Each row is a point. The points of each table are mixes of a few directions, plus a little noise. How many directions does each table use, and how many do they share? Where both have some left over, give the other angles between the two spaces (their principal angles), to ten degrees, smallest first.

First (6 x 3):
[[-0.67  0.27 -0.05]
 [ 0.23 -0.45  0.24]
 [ 0.22 -0.09  0.01]
 [ 0.00  0.10 -0.07]
 [ 0.59  0.29 -0.28]
 [-0.37 -0.13  0.15]]
Second (6 x 3):
[[-0.14  0.01  0.01]
 [ 0.10  0.33 -0.23]
 [-0.09 -0.71  0.46]
 [ 0.00  0.35 -0.22]
 [-0.36  0.28 -0.11]
 [ 0.46 -0.26  0.08]]
Directions: first 2, second 2, shared 2

First (10 x 8):
[[-0.29 -0.19 -0.03  0.08 -0.34  0.14  0.10 -0.02]
 [-0.49 -0.12 -0.05 -0.49  0.25  0.03  0.25  0.16]
 [-0.27  0.17 -0.12 -0.06  0.08  0.18 -0.31  0.09]
 [ 0.24  0.32 -0.02  0.65 -0.07 -0.37 -0.16 -0.33]
 [ 0.28 -0.27  0.72  0.06  0.23 -0.19 -0.23  0.03]
 [ 0.23  0.26 -0.02  0.37  0.04 -0.21 -0.19 -0.18]
 [-0.57  0.14 -0.27  0.28 -0.37  0.26 -0.26 -0.05]
 [ 0.67 -0.14  0.23 -0.72  0.46  0.29 -0.17  0.42]
 [ 0.19 -0.06 -0.31 -0.18 -0.30  0.39  0.10  0.14]
 [ 0.00 -0.12 -0.13 -0.02  0.02 -0.53  0.86 -0.23]]
Second (10 x 8):
[[ 0.09 -0.08  0.18 -0.14  0.20 -0.09  0.04  0.05]
 [-0.06 -0.17  0.23 -0.14  0.16 -0.10  0.10  0.03]
 [ 0.38  0.19 -0.12 -0.02  0.11  0.03 -0.14  0.04]
 [ 0.41  0.06  0.12 -0.19  0.31 -0.07 -0.06  0.08]
 [-0.97 -0.10 -0.35  0.49 -0.78  0.20  0.13 -0.22]
 [-0.05 -0.20  0.29 -0.19  0.20 -0.13  0.11  0.04]
 [ 0.71  0.38 -0.25 -0.01  0.16  0.09 -0.28  0.06]
 [ 0.14 -0.13  0.29 -0.24  0.32 -0.14  0.06  0.08]
 [ 0.36  0.07  0.09 -0.15  0.25 -0.06 -0.07  0.07]
 [-1.02 -0.03 -0.48  0.60 -0.91  0.26  0.09 -0.25]]
Directions: first 5, second 2, shared 2

First (9 x 11):
[[ 0.07  0.36  0.30  0.30 -0.34  0.10  0.11 -0.07 -0.05 -0.30 -0.16]
 [ 0.03 -0.27 -0.07 -0.35  0.05  0.11 -0.50 -0.06  0.14  0.11  0.10]
 [-0.32 -0.17 -0.04 -0.35 -0.40 -0.05 -0.14  0.12 -0.15 -0.23  0.14]
 [-0.19 -0.39 -0.25 -0.44  0.07 -0.09 -0.20  0.10 -0.01  0.14  0.19]
 [ 0.10  0.47  0.06  0.76  0.26 -0.24  1.02  0.09 -0.18  0.03 -0.19]
 [-0.22 -0.17 -0.42  0.10  0.54 -0.45  0.86  0.30 -0.23  0.35  0.13]
 [ 0.52  0.30  0.40  0.24 -0.05  0.44 -0.65 -0.38  0.37 -0.05 -0.24]
 [-0.08  0.21  0.16  0.13 -0.34  0.01  0.13  0.02 -0.11 -0.27 -0.06]
 [ 0.09 -0.36 -0.13 -0.40  0.19  0.14 -0.62 -0.09  0.22  0.23  0.12]]
Second (11 x 11):
[[ 0.03 -0.01 -0.02  0.27  0.74 -0.48 -0.28 -0.30  0.23  0.44  0.71]
 [ 0.22 -0.25  0.30  0.17  0.23  0.49 -0.05  0.09 -0.16 -0.40 -0.40]
 [ 0.31  0.12  0.16  0.23  0.10  0.47  0.13  0.09 -0.27 -0.45 -0.17]
 [-0.10  0.32 -0.34  0.09 -0.08 -0.35 -0.03 -0.28  0.07  0.27  0.47]
 [-0.21 -0.10 -0.12 -0.14 -0.22 -0.17 -0.09 -0.07  0.12  0.18 -0.07]
 [-0.24  0.11 -0.20 -0.31 -0.58 -0.12  0.17  0.12  0.04  0.10 -0.13]
 [ 0.19 -0.50  0.58 -0.11  0.38  0.39  0.03  0.47 -0.03 -0.29 -0.49]
 [-0.26 -0.25  0.01 -0.35 -0.42 -0.04  0.03  0.18  0.11  0.08 -0.40]
 [ 0.43  0.23  0.16  0.52  1.03 -0.10 -0.08 -0.16 -0.05  0.04  0.77]
 [-0.21 -0.04 -0.24 -0.07 -0.54  0.10 -0.07 -0.20 -0.02 -0.06 -0.35]
 [-0.18  0.34 -0.31 -0.26 -0.63 -0.16  0.25  0.08 -0.01  0.10  0.06]]
Directions: first 3, second 4, shared 0; angles 40, 50, 60

First (11 x 14):
[[-0.09 -0.35  0.50  0.00 -0.23  0.62 -0.12 -0.41 -0.21 -0.07  0.02  0.42
   0.09  0.26]
 [-0.18  0.52 -0.25 -0.32  0.33 -1.06  0.02 -0.03  0.07  0.14  0.00 -0.64
  -0.48 -0.35]
 [-0.13 -0.22  0.39 -0.08 -0.15  0.35 -0.13 -0.34 -0.16 -0.02  0.03  0.25
  -0.01  0.16]
 [ 0.72  0.36 -0.59  0.73  0.09  0.12  0.74  0.36  0.06 -0.19 -0.45  0.07
   0.43  0.15]
 [-0.19  0.01  0.05 -0.22  0.05 -0.24 -0.17 -0.04  0.02  0.07  0.11 -0.15
  -0.18 -0.11]
 [ 0.33  0.40 -0.77  0.25  0.23 -0.52  0.33  0.69  0.29  0.02 -0.10 -0.39
   0.11 -0.24]
 [ 0.21  0.01 -0.16  0.23 -0.02  0.17  0.17  0.16  0.04 -0.06 -0.09  0.09
   0.19  0.06]
 [-0.19 -0.27  0.70 -0.11 -0.21  0.50 -0.13 -0.75 -0.34 -0.07 -0.03  0.40
  -0.08  0.30]
 [-0.24 -0.27  0.50 -0.19 -0.15  0.31 -0.24 -0.44 -0.18  0.00  0.09  0.24
  -0.09  0.14]
 [-0.13  0.01 -0.18 -0.16  0.07 -0.27 -0.17  0.30  0.17  0.09  0.16 -0.21
  -0.07 -0.20]
 [-0.15 -0.23 -0.19 -0.13 -0.04  0.03 -0.29  0.50  0.24  0.08  0.28 -0.06
   0.10 -0.17]]
Second (10 x 14):
[[ 0.05  0.03 -0.14 -0.21 -0.39  0.39  0.12  0.11  0.07  0.02  0.12 -0.32
   0.22  0.08]
 [-0.24 -0.17 -0.09  0.01  0.46 -0.20 -0.15 -0.21 -0.29  0.02 -0.19  0.44
  -0.20 -0.01]
 [-0.04  0.13  1.31 -0.10 -0.49 -0.21 -0.33 -0.34  0.41 -0.02  0.49 -0.33
  -0.28 -0.11]
 [ 0.05 -0.21 -0.05  0.00 -0.27  0.34 -0.06  0.04 -0.04  0.07 -0.09 -0.12
   0.10  0.12]
 [-0.35  0.14  0.96 -0.15  0.28 -0.55 -0.38 -0.20  0.29 -0.15  0.64  0.37
  -0.28 -0.31]
 [-0.02 -0.24 -0.57  0.21  0.44  0.06 -0.03  0.44 -0.06 -0.04 -0.08  0.52
   0.20 -0.06]
 [ 0.36 -0.26 -0.40  0.41 -0.25  0.31  0.09  0.20 -0.10  0.13 -0.52 -0.19
   0.13  0.21]
 [ 0.25  0.33 -0.74  0.17  0.30 -0.19  0.46  0.24 -0.07 -0.05 -0.28 -0.08
   0.14 -0.02]
 [-0.30 -0.01  0.41 -0.34 -0.01 -0.02 -0.21 -0.26 -0.01 -0.03  0.31  0.11
  -0.13 -0.05]
 [ 0.25  0.28 -0.70 -0.01 -0.06  0.08  0.49 -0.02 -0.21  0.04 -0.41 -0.40
   0.10  0.15]]
Directions: first 3, second 5, shared 2; angles 60

First (10 x 24):
[[ 0.33 -0.32 -0.12  0.13 -0.10  0.16 -0.03 -0.25  0.06 -0.63 -0.05 -0.05
  -0.07  0.03 -0.61 -0.18 -0.05 -0.20 -0.19  0.12 -0.30 -0.15 -0.04 -0.13]
 [-0.51  0.46 -0.05 -0.22  0.30 -0.87  0.96 -0.10 -0.40  0.55  0.45 -0.16
   0.00 -0.06  0.59 -0.29 -0.51 -0.41 -0.01 -0.14  0.06 -0.03 -0.42  0.05]
 [ 0.43 -0.47 -0.30  0.08 -0.34  0.35 -0.26  0.09 -0.06 -0.90 -0.40  0.07
  -0.04  0.09 -0.54  0.38  0.25  0.08 -0.11  0.23 -0.19 -0.39  0.19 -0.06]
 [ 0.08 -0.07  0.04  0.05 -0.04  0.18 -0.20  0.02  0.10 -0.05 -0.07  0.03
   0.00  0.00 -0.09  0.04  0.10  0.09  0.01  0.01  0.00  0.04  0.08 -0.01]
 [-0.39  0.43  0.32 -0.06  0.30 -0.24  0.12 -0.04  0.11  0.87  0.33 -0.04
   0.05 -0.08  0.51 -0.31 -0.17  0.00  0.13 -0.22  0.21  0.41 -0.12  0.07]
 [ 0.10 -0.16 -0.33 -0.04 -0.09 -0.29  0.48 -0.10 -0.32 -0.57 -0.01 -0.08
  -0.06  0.04 -0.24  0.02 -0.19 -0.32 -0.17  0.13 -0.23 -0.40 -0.17 -0.06]
 [-0.22  0.19  0.00 -0.17 -0.14  0.11 -0.33  0.63 -0.11  0.46 -0.33  0.20
   0.10  0.02  0.71  0.77  0.41  0.56  0.31 -0.02  0.46 -0.02  0.32  0.22]
 [ 0.41 -0.35  0.20  0.22 -0.26  0.97 -1.15  0.19  0.52 -0.22 -0.45  0.21
   0.03  0.03 -0.39  0.32  0.60  0.58  0.11  0.06  0.09  0.21  0.50  0.00]
 [-0.10  0.09 -0.03 -0.04  0.07 -0.22  0.26 -0.07 -0.10  0.07  0.12 -0.05
  -0.01 -0.01  0.08 -0.11 -0.15 -0.14 -0.03 -0.02 -0.03 -0.02 -0.12  0.00]
 [-0.14  0.20  0.28  0.06  0.29 -0.15  0.16 -0.36  0.21  0.42  0.40 -0.12
  -0.01 -0.07 -0.02 -0.63 -0.29 -0.24 -0.05 -0.16 -0.07  0.35 -0.22 -0.07]]
Second (9 x 24):
[[ 0.10  0.18 -0.07  0.01  0.16  0.00 -0.19  0.00  0.07 -0.11 -0.24  0.27
  -0.58  0.09  0.11  0.06 -0.07 -0.71  0.44  0.72  0.17  0.53 -0.22 -0.13]
 [ 0.04  0.11  0.01  0.12 -0.17 -0.16  0.01  0.00 -0.09 -0.15  0.31 -0.02
   0.17  0.21  0.03 -0.25  0.12  0.19  0.12 -0.09 -0.16  0.02  0.26  0.02]
 [ 0.02 -0.11  0.02 -0.18 -0.54  0.39 -0.02  0.34  0.39  0.62 -0.51  0.15
  -0.27 -0.95 -0.58  0.94  0.12  0.55  0.26 -0.44  0.83 -0.23 -0.89 -0.30]
 [ 0.24 -0.02 -0.13 -0.01  0.52  0.02  0.17  0.03 -0.14 -0.19  0.47  0.04
   0.22  0.08  0.30 -0.50  0.21 -0.08 -0.11  0.02 -0.36 -0.17  0.40 -0.14]
 [-0.31 -0.37  0.26  0.07 -0.17 -0.04  0.20 -0.08  0.27  0.18 -0.50  0.18
  -0.61 -0.20 -0.17  0.15 -0.39 -0.23  0.01 -0.19  0.05 -0.03 -0.42 -0.11]
 [-0.26 -0.08  0.04  0.32 -0.29 -0.38 -0.10 -0.13 -0.19 -0.27  0.56 -0.07
  -0.18  0.29  0.18 -0.34 -0.21 -0.27 -0.11 -0.06 -0.62  0.10  0.26  0.24]
 [ 0.08  0.20 -0.12  0.02  0.03 -0.08 -0.14 -0.02 -0.20 -0.17  0.34 -0.15
   0.33  0.26  0.14 -0.16  0.13  0.07 -0.06  0.12 -0.16  0.07  0.32  0.16]
 [-0.04  0.05 -0.29  0.00  0.08  0.02 -0.38  0.02 -0.32 -0.07  0.57 -0.27
   0.16 -0.07  0.24  0.16 -0.02 -0.28 -0.43  0.17 -0.33  0.00  0.10  0.35]
 [ 0.14  0.04  0.28 -0.37  0.37  0.23  0.46 -0.15  0.21  0.16 -0.98 -0.13
   0.76  0.30 -0.25 -0.07  0.11  0.76 -0.11 -0.25  0.57 -0.28  0.20 -0.10]]
Directions: first 3, second 6, shared 0; angles 50, 80, 90

First (11 x 32):
[[ 0.30 -0.42  0.18  0.01  0.40 -0.18  0.06 -0.47 -0.56  0.41 -0.27 -0.37
  -0.16 -0.55 -0.01 -0.15  0.24 -0.28 -0.26  0.57 -0.86  0.22  0.12  0.01
   0.13 -0.48 -0.14  0.10  0.45 -1.17 -0.14 -0.23]
 [ 0.03 -0.08 -0.03  0.33  0.04 -0.24 -0.28  0.40  0.02  0.43 -0.11 -0.02
   0.25  0.58  0.58 -0.02 -0.04  0.13 -0.09 -0.20  0.10  0.06  0.23  0.04
   0.36 -0.20 -0.24  0.42  0.24 -0.23  0.19  0.35]
 [ 0.07  0.10 -0.11 -0.46 -0.05  0.04  0.06 -0.15  0.12 -0.11  0.35  0.04
  -0.23  0.15 -0.61 -0.09 -0.16  0.04  0.51  0.00 -0.12 -0.01 -0.37 -0.05
   0.17  0.49  0.06 -0.09 -0.16  0.51  0.00  0.07]
 [ 0.25 -0.46  0.51 -0.37  0.41  0.22 -0.02 -0.58 -0.34 -0.14 -0.03  0.30
   0.00 -0.90 -0.12 -0.06  0.11  0.13 -0.50  0.02  0.15  0.37  0.24  0.76
  -0.72 -0.07  0.06 -0.37 -0.31 -0.57 -0.23  0.17]
 [-0.21  0.15  0.24  0.30 -0.16 -0.04  0.51 -0.53  0.13 -0.36  0.18  0.05
   0.58  0.22  0.44 -0.44  0.09 -0.26 -0.62  0.06  0.40 -0.17  0.21 -0.15
  -0.09 -0.51 -0.10  0.34  0.31 -0.57  0.35 -0.16]
 [-0.34  0.24  0.06  0.29 -0.25  0.33  0.25 -0.01  0.17 -0.64 -0.21  0.14
   0.12 -0.58  0.20  0.22  0.17 -0.07 -0.45 -0.08  0.56 -0.19  0.18 -0.03
  -0.77 -0.19  0.30 -0.43 -0.30  0.25 -0.14 -0.41]
 [ 0.05  0.02 -0.03 -0.01 -0.01 -0.18  0.12 -0.14 -0.01  0.15  0.15 -0.15
   0.05  0.35 -0.04 -0.22 -0.02 -0.13  0.11  0.14 -0.25 -0.05 -0.09 -0.22
   0.40 -0.06 -0.14  0.30  0.29 -0.22  0.16 -0.01]
 [-0.31  0.34 -0.26  0.37 -0.32  0.16  0.01  0.50  0.20 -0.28 -0.30 -0.08
  -0.10 -0.17  0.15  0.39  0.10 -0.05  0.02 -0.08  0.19 -0.26  0.02 -0.35
  -0.24 -0.04  0.24 -0.28 -0.17  0.57 -0.14 -0.39]
 [-0.02  0.12 -0.23  0.05 -0.08 -0.03  0.11  0.05 -0.06  0.03 -0.11 -0.30
  -0.27 -0.11 -0.24  0.10  0.06 -0.20  0.26  0.28 -0.47 -0.13 -0.19 -0.40
   0.19  0.00  0.05 -0.06  0.14  0.06 -0.11 -0.35]
 [ 0.21 -0.21  0.00 -0.33  0.19  0.01 -0.58  0.47  0.06  0.35  0.10  0.33
  -0.11  0.31 -0.06  0.19 -0.24  0.47  0.37 -0.45  0.24  0.29 -0.02  0.51
   0.07  0.52 -0.06 -0.05 -0.37  0.52 -0.06  0.69]
 [-0.01  0.20 -0.31 -0.16 -0.17 -0.08 -0.22  0.47  0.29  0.15  0.25  0.05
  -0.12  0.71 -0.24  0.10 -0.27  0.20  0.67 -0.26  0.05 -0.08 -0.30 -0.16
   0.48  0.52 -0.04  0.13 -0.12  0.84  0.11  0.27]]
Second (11 x 32):
[[ 0.18 -0.31  0.06 -0.01  0.29  0.08 -0.27  0.11 -0.34  0.25 -0.39 -0.08
  -0.30 -0.70 -0.01  0.31  0.15  0.05 -0.10  0.14 -0.35  0.22  0.14  0.26
  -0.29 -0.11  0.08 -0.32 -0.11 -0.31 -0.34 -0.06]
 [-0.09  0.15 -0.03  0.01 -0.15 -0.04  0.14 -0.06  0.16 -0.12  0.20  0.04
   0.15  0.34  0.00 -0.16 -0.07 -0.02  0.04 -0.06  0.17 -0.11 -0.06 -0.12
   0.15  0.05 -0.03  0.17  0.05  0.15  0.18  0.04]
 [-0.28  0.49 -0.10  0.02 -0.46 -0.13  0.43 -0.19  0.54 -0.39  0.64  0.13
   0.48  1.11  0.04 -0.49 -0.24 -0.10  0.16 -0.23  0.56 -0.36 -0.22 -0.39
   0.46  0.16 -0.13  0.52  0.19  0.48  0.56  0.09]
 [-0.14  0.27 -0.05  0.00 -0.25 -0.08  0.25 -0.10  0.30 -0.22  0.35  0.07
   0.26  0.61  0.01 -0.28 -0.13 -0.05  0.09 -0.12  0.30 -0.20 -0.12 -0.22
   0.25  0.08 -0.07  0.28  0.10  0.27  0.30  0.05]
 [ 0.08 -0.14  0.03  0.00  0.12  0.03 -0.12  0.05 -0.15  0.11 -0.18 -0.02
  -0.13 -0.30  0.00  0.14  0.07  0.03 -0.03  0.05 -0.15  0.10  0.05  0.11
  -0.12 -0.05  0.03 -0.14 -0.04 -0.14 -0.15 -0.03]
 [-0.16  0.27 -0.05  0.02 -0.26 -0.06  0.23 -0.11  0.30 -0.22  0.36  0.07
   0.27  0.62  0.02 -0.27 -0.13 -0.05  0.09 -0.13  0.31 -0.20 -0.12 -0.21
   0.26  0.10 -0.07  0.29  0.10  0.26  0.32  0.05]
 [ 0.26 -0.44  0.09 -0.02  0.42  0.11 -0.40  0.16 -0.48  0.35 -0.58 -0.10
  -0.43 -1.02 -0.03  0.43  0.23  0.07 -0.15  0.20 -0.50  0.33  0.20  0.37
  -0.43 -0.14  0.12 -0.46 -0.16 -0.44 -0.51 -0.08]
 [ 0.03 -0.06  0.02  0.00  0.06  0.02 -0.05  0.02 -0.07  0.06 -0.09 -0.02
  -0.06 -0.16 -0.01  0.07  0.03  0.01 -0.02  0.03 -0.08  0.06  0.04  0.05
  -0.06 -0.02  0.01 -0.08 -0.03 -0.07 -0.07 -0.01]
 [ 0.23 -0.41  0.08 -0.02  0.40  0.09 -0.37  0.16 -0.46  0.33 -0.54 -0.11
  -0.41 -0.95 -0.02  0.42  0.20  0.08 -0.13  0.20 -0.48  0.30  0.19  0.34
  -0.40 -0.15  0.10 -0.44 -0.15 -0.41 -0.47 -0.08]
 [ 0.23 -0.41  0.08 -0.02  0.38  0.09 -0.36  0.15 -0.45  0.31 -0.52 -0.10
  -0.40 -0.92 -0.02  0.41  0.20  0.07 -0.13  0.19 -0.46  0.30  0.19  0.32
  -0.38 -0.14  0.10 -0.43 -0.14 -0.41 -0.46 -0.07]
 [-0.34  0.60 -0.11  0.02 -0.55 -0.15  0.54 -0.23  0.67 -0.48  0.78  0.14
   0.58  1.37  0.03 -0.60 -0.30 -0.11  0.19 -0.27  0.67 -0.44 -0.28 -0.49
   0.56  0.19 -0.15  0.64  0.22  0.60  0.68  0.11]]
Directions: first 5, second 1, shared 1

First (11 x 32):
[[ 0.22 -0.48  0.29 -0.06  0.30 -0.29 -0.59  0.52 -0.06  0.11  0.06 -0.29
  -0.03 -0.34  0.03  0.45  0.30 -0.06  0.17 -0.31  0.11  0.25  0.48  0.01
   0.24 -0.12  0.50 -0.01 -0.40 -0.56  0.15 -0.29]
 [-0.48  0.09  0.13 -0.32 -0.08  0.21  0.32 -0.04 -0.16 -0.46 -0.16  0.00
  -0.14  0.22  0.18 -0.07  0.07 -0.08  0.35  0.07  0.10 -0.02  0.18  0.19
  -0.15 -0.04 -0.10  0.10  0.04 -0.05 -0.46 -0.02]
 [ 0.11 -0.24  0.14 -0.02  0.14 -0.14 -0.30  0.27 -0.03  0.06  0.04 -0.15
  -0.01 -0.17  0.01  0.22  0.15 -0.03  0.08 -0.15  0.06  0.12  0.24  0.01
   0.12 -0.06  0.26  0.00 -0.21 -0.28  0.08 -0.14]
 [ 0.03  0.19 -0.16  0.11 -0.11  0.08  0.18 -0.24  0.07  0.06  0.02  0.14
   0.05  0.11 -0.06 -0.19 -0.15  0.04 -0.18  0.12 -0.08 -0.11 -0.27 -0.06
  -0.07  0.07 -0.21 -0.02  0.17  0.27  0.04  0.14]
 [-0.43  0.02  0.16 -0.31 -0.03  0.16  0.21  0.04 -0.15 -0.42 -0.15 -0.06
  -0.14  0.15  0.19  0.00  0.11 -0.09  0.36  0.01  0.12  0.02  0.24  0.18
  -0.10 -0.07 -0.01  0.10 -0.01 -0.13 -0.41 -0.06]
 [-0.94 -0.28  0.60 -0.82  0.11  0.21  0.13  0.45 -0.42 -0.99 -0.33 -0.32
  -0.36  0.14  0.48  0.32  0.49 -0.25  1.04 -0.18  0.37  0.24  0.94  0.46
  -0.09 -0.23  0.28  0.24 -0.31 -0.70 -0.92 -0.36]
 [ 0.08  0.15 -0.15  0.13 -0.09  0.05  0.11 -0.18  0.07  0.11  0.02  0.11
   0.06  0.06 -0.07 -0.15 -0.14  0.05 -0.18  0.10 -0.08 -0.09 -0.24 -0.07
  -0.04  0.06 -0.15 -0.02  0.13  0.22  0.08  0.12]
 [ 0.29  0.12 -0.21  0.27 -0.05 -0.05 -0.01 -0.18  0.14  0.32  0.10  0.12
   0.13 -0.04 -0.16 -0.13 -0.17  0.09 -0.35  0.08 -0.14 -0.09 -0.33 -0.15
   0.02  0.09 -0.12 -0.07  0.12  0.26  0.30  0.14]
 [ 1.15  0.30 -0.68  0.97 -0.10 -0.27 -0.21 -0.50  0.50  1.19  0.40  0.37
   0.44 -0.21 -0.58 -0.35 -0.55  0.30 -1.22  0.18 -0.44 -0.26 -1.08 -0.55
   0.14  0.27 -0.29 -0.28  0.33  0.80  1.12  0.41]
 [ 0.09 -0.22  0.14 -0.02  0.13 -0.13 -0.28  0.25 -0.02  0.04  0.03 -0.14
  -0.02 -0.15  0.02  0.21  0.14 -0.03  0.08 -0.14  0.05  0.12  0.23  0.01
   0.12 -0.05  0.24  0.00 -0.19 -0.26  0.07 -0.13]
 [-0.11  0.35 -0.24  0.08 -0.21  0.19  0.41 -0.39  0.07 -0.03 -0.03  0.21
   0.04  0.24 -0.03 -0.33 -0.24  0.06 -0.17  0.23 -0.09 -0.19 -0.39 -0.03
  -0.16  0.09 -0.36  0.00  0.31  0.43 -0.06  0.22]]
Second (10 x 32):
[[ 0.18 -0.14 -0.06  0.10  0.28 -0.01 -0.28 -0.12  0.16  0.19  0.05  0.15
   0.21 -0.40 -0.08 -0.08  0.09 -0.03 -0.11 -0.21  0.09 -0.28 -0.01  0.12
   0.23  0.15  0.14 -0.34 -0.26  0.00  0.54 -0.08]
 [-0.44  0.12  0.06 -0.17 -0.07  0.22  0.25 -0.12 -0.15 -0.40 -0.12 -0.02
  -0.14  0.20  0.09 -0.05  0.04 -0.08  0.29  0.06  0.07  0.00  0.07  0.14
  -0.19 -0.04 -0.07  0.09  0.08 -0.03 -0.40  0.00]
 [-0.04 -0.32  0.07  0.46  0.56  0.06 -0.84 -0.17 -0.14 -0.01  0.24 -0.26
   0.01 -0.55 -0.46  0.42  0.31 -0.22  0.10 -0.46  0.09  0.01  0.09  0.16
   0.00 -0.04  0.71 -0.35 -0.35 -0.46  0.33 -0.23]
 [-0.63  0.51 -0.01 -0.84 -0.57  0.36  1.29 -0.17  0.07 -0.57 -0.48  0.45
  -0.05  0.65  0.65 -0.70 -0.24  0.10  0.32  0.47  0.11 -0.33  0.03  0.19
  -0.12  0.14 -0.90  0.23  0.34  0.56 -0.64  0.21]
 [ 0.12  0.34  0.00 -0.30 -0.74 -0.20  0.78  0.40 -0.03  0.04 -0.17 -0.02
  -0.22  0.81  0.37 -0.12 -0.38  0.26 -0.13  0.56 -0.24  0.41 -0.11 -0.40
  -0.20 -0.16 -0.65  0.68  0.55  0.34 -0.71  0.28]
 [ 0.48 -0.24 -0.05  0.35  0.27 -0.23 -0.56  0.10  0.12  0.45  0.21 -0.07
   0.15 -0.40 -0.24  0.19  0.06  0.02 -0.29 -0.21 -0.04  0.02 -0.06 -0.11
   0.21  0.02  0.33 -0.20 -0.22 -0.15  0.55 -0.09]
 [-0.05 -0.05  0.08  0.20 -0.02 -0.04 -0.21  0.10 -0.21 -0.07  0.11 -0.30
  -0.19  0.13 -0.18  0.33  0.04 -0.05  0.07 -0.01 -0.09  0.35  0.02 -0.12
  -0.20 -0.19  0.22  0.19  0.10 -0.24 -0.31 -0.02]
 [-0.32  0.00  0.04 -0.05  0.12  0.19  0.00 -0.18 -0.09 -0.28 -0.03  0.00
  -0.04 -0.06 -0.03 -0.01  0.11 -0.11  0.21 -0.09  0.09 -0.10  0.07  0.20
  -0.08  0.01  0.10 -0.10 -0.07 -0.09 -0.10 -0.06]
 [-0.08 -0.23  0.03  0.26  0.48  0.11 -0.59 -0.22 -0.05 -0.05  0.14 -0.09
   0.08 -0.49 -0.29  0.19  0.26 -0.19  0.10 -0.39  0.12 -0.16  0.08  0.22
   0.07  0.05  0.49 -0.38 -0.34 -0.30  0.37 -0.19]
 [ 0.78  0.04 -0.14 -0.01 -0.33 -0.44  0.20  0.38  0.34  0.69  0.03  0.16
   0.18  0.12  0.18 -0.17 -0.31  0.31 -0.54  0.25 -0.19  0.08 -0.19 -0.40
   0.27  0.06 -0.39  0.19  0.14  0.36  0.36  0.17]]
Directions: first 2, second 3, shared 1; angles 50
